Rows are points. To make a cloud, some directions were put in groups of two or more. Within a group, all points are equally far from the middle, so they leave a hole (a ring in 2 directions, a hollow ball in 3). The other directions are filled evenly. Then the cloud was stretched, turned, moved and blurred a little. How many holes are there, and how many directions does each take, smallest first?
In the rows, 128 means zero.

Cloud (19 x 3):
[[177 177 114]
 [168  61 137]
 [ 84 102 128]
 [133  64 105]
 [101 171 128]
 [198 154 124]
 [101  79 110]
 [178  68 121]
 [182 173 131]
 [ 99  79 151]
 [ 98  81 113]
 [140  71  90]
 [179 139  73]
 [135  58 125]
 [206 115 135]
 [ 95  96 165]
 [112  69 156]
 [ 98 137 174]
 [136 132 196]]
Holes: 1 (3)

Cloud:
[[111 206 168]
 [111 178  78]
 [105 178  95]
 [105 226 115]
 [157 193 141]
 [ 89 216  97]
 [158 136 137]
 [ 49 176 144]
 [ 84 147 170]
 [ 92 138  98]
 [119 180 138]
 [ 82 152  97]
 [ 96  97  50]
 [ 82 159 173]
 [136 154 129]
 [149 179 145]
 [173 180 134]
 [109 153 121]
 [136 131 141]
 [133 113 156]
 [ 50 145  93]
 [116  95 118]]
Holes: 0

Cloud (31 x 4):
[[119  81 168  78]
 [192 109  81 181]
 [ 91  96  91 195]
 [161 125 172  85]
 [188 144 116 157]
 [170 104 109 124]
 [ 91  89 178  79]
 [142 155 124 202]
 [129  92  80 117]
 [ 81 132 212 127]
 [ 90  81 178  83]
 [ 83 172 169 143]
 [191  96 120 168]
 [ 77 164  68 141]
 [ 88  92  80 132]
 [182 164 142 122]
 [129 167 224 151]
 [187  94 167 161]
 [162 155 152  89]
 [178 148 148 175]
 [185  79 174 124]
 [168  99 131 205]
 [157 102  66 131]
 [181 131 118 133]
 [100 181 153 169]
 [ 74 133 145 136]
 [ 78  81 108 164]
 [120 100 126  93]
 [ 86 140 102 111]
 [181 169  87 140]
 [176 172  96 127]]
Holes: 1 (2)

Cloud:
[[ 75  96 106 179]
 [ 90 137 123  62]
 [109  91  92  79]
 [166 101 168 105]
 [ 88  90 171  99]
 [127 198  76 181]
 [ 76 121 104 113]
 [101  74  98 135]
 [ 99 192  49 207]
 [160 159 169 151]
 [143  94  77 143]
 [151 114 134 150]
 [152 139  76  92]
 [ 82 112 159 162]
 [ 50 101  79 125]
 [ 84 105 130 112]
 [136  92  68 177]
 [144  73 105 192]
 [ 85  99 116 122]
 [ 47 125  58 120]
 [103  85 136  58]
 [ 88 112 140  81]
 [ 56 126  96 146]
 [101 139 180 173]
 [106  81 125 182]
 [127 105 156 170]
 [ 62 125  99 122]
 [ 92 121 187  93]]
Holes: 0

Cloud:
[[106 131 183 152  36 137]
 [167 103 196  62  95 163]
 [103 154 148  68 107 109]
 [ 75 138 144 109 208 145]
 [134 164 142 161  97 131]
 [202 108 117 195 133 133]
 [104  77 161 114  55 176]
 [116 116 113 109 218  95]
 [107 175 128 138 133 108]
 [115 153  78 159  94 177]
 [125 106 139 174  48 190]
 [134 163 137  73 149 116]
 [109 150 130 171  80 148]
 [178 170 181 212 125 175]
 [155  76 138 152 120  88]
 [127 135  53 206 149 132]
 [165 161  95 159  55 131]
 [163 203 131 168  92 169]
 [ 95 175 124  80  90 204]
 [ 76 172 136 117 216 144]
 [ 88 132 200 146  45 161]
 [122 137 109 106 165 124]
 [ 87 141 168 104 175 126]
 [126 139  93 136 183 100]
 [101 131 155 178 143  91]
 [ 92 141 184 109 137 192]
 [ 97 129  84 124 201 146]
 [141  88 108 211 128 134]
 [138 122  61 162 198 145]
 [114 115  70 142 187 173]
 [155 135  97 185 134 186]
 [ 62 145 126 136 148  75]
 [183  84 146 134  86 203]
 [175 122 158 174  95 151]
 [173  87 100 189 114 125]
 [115  56 138 168  84 149]
 [170 134  94  95 147 146]
 [142  99 145  98  78  84]
 [124 151 122 125 241  92]
 [159 144 158 137  72 175]
 [ 94  76 161 110 113 135]
 [112 124 148 154  68 108]
 [177 119 117 112  79 202]
 [159 142 142  68  95 230]
 [192 151 111 162 153 138]
 [139 138 155 157 179 129]
 [157 137 150 171 144 111]
 [153  77 196 105 152 152]
 [ 72 128 124 136 208 169]
 [130  99 200 112  70 131]
 [109 108 154 215  82 125]
 [189 191 161 156 125 169]]
Holes: 0
